Every row gives one point. Each copy is the shape, with its points in the same order, stretched, turned, moved and blurred by noise. Say if it was mirrored as well.

Shape:
[[-.17,-.11,.43],
[.27,.13,-.37],
[-.41,.30,.18],
[.11,.17,-.14],
[-.01,.17,.31],
[.05,.12,.07],
[.42,.28,-.45],
[-.40,.16,-.60],
[.31,.46,.68]]
Copy 1 (9 x 3):
[[-.32,-.17,.29],
[.32,.18,-.06],
[-.48,.28,-.04],
[.09,.19,.03],
[-.24,.13,.28],
[-.07,.14,.14],
[.52,.29,-.12],
[-.16,.12,-.64],
[-.10,.45,.73]]
Copy 1 is: only turned
Copy 2:
[[-.36,-.12,.54],
[.22,.16,-.10],
[-.46,.32,.33],
[.07,.18,.07],
[-.12,.09,.48],
[-.05,.12,.25],
[.37,.26,-.19],
[-.45,.29,-.35],
[.25,.26,.85]]
Copy 2 is: only turned

Shape (9 x 6):
[[.04,-.12,-.44,.63,-.46,.27],
[-.04,.41,.31,-.19,.27,.31],
[-.54,.27,-.35,.16,-.19,.09],
[.42,.00,.08,-.10,-.04,-.17],
[.50,-.05,.26,-.03,-.26,-.08],
[.09,.24,-.62,-.13,.06,.33],
[.09,.73,.63,.12,.31,-.27],
[-.04,-.32,.07,.32,.41,-.39],
[.34,-.46,-.24,.17,-.19,-.11]]
Copy 1:
[[-.53,.50,-.30,.42,-.34,-.30],
[.32,.16,.06,-.13,.42,.25],
[.19,.29,.02,.41,-.35,-.33],
[-.27,.06,-.11,-.43,.30,-.25],
[-.49,.12,-.12,-.53,.13,-.05],
[.27,.18,-.63,.15,.03,-.45],
[.21,.54,.43,-.56,.54,-.10],
[-.37,-.13,.35,.07,.41,-.51],
[-.59,-.12,-.22,-.01,-.07,-.39]]
Copy 1 is: mirrored
Copy 2, 9 rows:
[[.26,-.46,-.45,.33,.08,.59],
[-.31,.39,.30,-.02,.28,.18],
[.01,.19,-.16,.40,-.35,.39],
[.06,-.13,-.16,-.27,.27,-.21],
[-.09,-.40,-.14,-.31,.32,-.09],
[.24,.37,-.41,-.10,.11,.39],
[-.64,.32,.08,.38,.35,-.38],
[.48,.06,.21,.36,.10,-.44],
[.47,-.41,-.24,-.16,.14,-.03]]
Copy 2 is: mirrored
Copy 3:
[[.18,.03,-.50,.28,-.22,.81],
[-.48,.45,.13,.19,.01,-.25],
[-.31,.30,-.23,-.10,.05,.76],
[.14,-.03,.07,-.01,-.23,-.20],
[.17,-.12,.08,.11,-.40,-.15],
[-.17,.42,-.59,-.17,-.06,.09],
[-.06,.43,.70,.19,.29,-.24],
[-.13,-.41,-.03,.16,.36,.09],
[.15,-.38,-.37,.17,-.21,.20]]
Copy 3 is: mirrored
Copy 4, 9 rows:
[[.47,-.19,-.30,.65,-.15,-.09],
[.07,.28,.41,-.32,-.03,.18],
[-.05,.42,-.23,.49,-.39,.31],
[.27,.16,-.05,-.18,.09,-.44],
[.29,-.07,.07,-.04,-.02,-.64],
[.30,.29,-.50,-.18,-.14,.38],
[-.07,.79,.50,-.03,.30,-.25],
[-.51,-.01,-.16,.18,.39,-.11],
[.17,-.30,-.31,.13,.09,-.37]]
Copy 4 is: only turned

Shape (14 x 8):
[[-.41,-.07,.09,.36,.09,-.18,-.16,.36],
[-.47,.09,-.06,-.27,.10,-.29,.01,-.23],
[-.24,-.31,-.11,.49,-.12,-.05,.13,-.13],
[-.09,.45,-.34,-.05,-.19,-.29,.43,.65],
[.14,-.83,-.17,-.38,-.64,-.10,.35,-.01],
[-.45,-.40,-.68,.18,.30,-.03,-.41,.20],
[.23,.00,.30,-.32,-.47,-.20,.06,-.22],
[.40,-.09,.06,-.11,-.06,.05,.70,.26],
[-.25,.14,.35,.02,.14,-.15,.13,.24],
[.29,-.02,.16,.10,.09,.79,-.48,-.21],
[-.06,-.29,.36,.20,.35,.24,.06,-.37],
[-.09,-.15,.16,.14,-.23,.56,-.01,-.12],
[-.25,-.21,.29,-.08,.14,-.14,-.44,.11],
[.02,-.18,-.22,-.05,-.24,-.32,-.25,.28]]
Copy 1, 14 rows:
[[-.03,-.56,.13,.29,-.45,.01,.15,.28],
[-.28,-.10,-.30,.03,.08,-.04,.05,.41],
[-.07,-.54,-.18,.48,-.06,.27,-.12,-.10],
[.28,.39,-.05,.56,-.29,-.08,.49,.61],
[.15,-.03,.15,.80,.59,.19,-.79,.24],
[.69,-.69,-.28,.11,-.11,.02,-.24,.60],
[-.29,.24,.12,.16,.21,.04,-.35,-.21],
[.13,.12,.40,.63,.34,.09,.42,.12],
[-.23,-.17,.29,.16,-.23,.01,.35,.29],
[.31,-.24,.38,-.36,.03,.56,-.29,-.37],
[-.19,-.60,.22,.03,.21,.33,.09,-.22],
[.01,-.20,.17,.16,-.03,.65,-.26,-.11],
[-.08,-.43,.27,-.08,-.15,-.11,-.21,.26],
[.26,-.14,-.01,.31,-.07,-.18,-.32,.18]]
Copy 1 is: mirrored
Copy 2:
[[-.38,-.35,-.23,.40,-.48,-.26,-.36,-.09],
[-.19,.04,.03,.16,-.03,-.41,.32,-.32],
[.03,-.06,.09,.66,-.55,.09,-.04,-.22],
[-.70,.10,-.66,.11,-.19,.07,.19,.39],
[.09,-.36,.50,.03,-.22,.60,.52,-.19],
[-.15,-.20,-.61,.23,-.42,.04,-.50,-.81],
[.14,-.08,.55,-.17,-.27,-.15,.43,.21],
[-.04,.09,.10,.26,.16,.42,.19,.53],
[-.31,-.19,-.02,.29,-.05,-.35,-.03,.25],
[.93,-.25,-.07,.01,-.30,-.27,-.36,.11],
[.45,-.05,.38,.54,-.01,-.20,-.15,-.05],
[.55,-.35,.00,.36,-.31,-.13,.14,.16],
[-.10,-.45,.13,.00,-.27,-.42,-.33,-.24],
[-.27,-.21,-.08,-.13,-.54,.04,-.18,-.22]]
Copy 2 is: mirrored
Copy 3:
[[-.41,-.47,-.01,-.01,-.08,.26,.28,-.01],
[-.32,-.12,.04,-.14,.25,-.42,.45,-.06],
[.06,-.34,.28,.24,.04,.20,.10,-.22],
[-.20,.24,-.72,.30,-.21,.38,.79,-.10],
[.68,.06,.70,-.02,-.56,-.05,.34,-.12],
[-.37,-.61,.19,.48,-.29,-.38,.34,.54],
[.07,.34,.13,-.39,-.22,-.01,-.06,-.41],
[.66,.30,-.35,-.15,-.07,.49,.24,.08],
[-.19,-.09,-.26,-.33,.15,.35,.30,.04],
[-.10,.22,.09,.09,-.10,.07,-.82,.53],
[.26,-.28,.27,-.36,.39,.05,-.35,.19],
[-.01,.18,.39,.16,-.08,.31,-.26,.18],
[-.40,-.35,.14,-.38,-.07,-.09,.04,.15],
[-.18,-.14,-.03,.07,-.51,-.05,.21,-.06]]
Copy 3 is: mirrored
Copy 4, 14 rows:
[[-.22,-.32,-.10,-.11,.14,-.32,.28,.51],
[-.55,.20,-.35,-.04,.04,-.21,.33,-.33],
[-.19,-.34,.10,.35,.11,.14,.51,.16],
[-.48,-.33,-.65,-.35,-.52,.34,-.23,.32],
[-.01,-.51,.18,-.35,-.64,.54,.46,-.80],
[-.03,-.33,-.20,.51,-.48,-.74,.41,.29],
[-.09,-.04,.06,-.40,.09,.50,-.04,-.70],
[.15,-.03,-.41,-.33,-.36,.69,.23,-.17],
[-.26,.11,-.33,-.37,.19,-.05,.28,.19],
[.60,.50,.39,.53,-.13,.13,-.01,.08],
[.17,.35,.01,.19,.39,-.05,.68,-.02],
[.10,.24,.46,.23,-.23,.27,.32,.10],
[.06,-.04,-.04,-.31,.18,-.42,.22,.03],
[-.07,-.59,-.16,-.15,-.27,-.07,-.02,-.13]]
Copy 4 is: mirrored
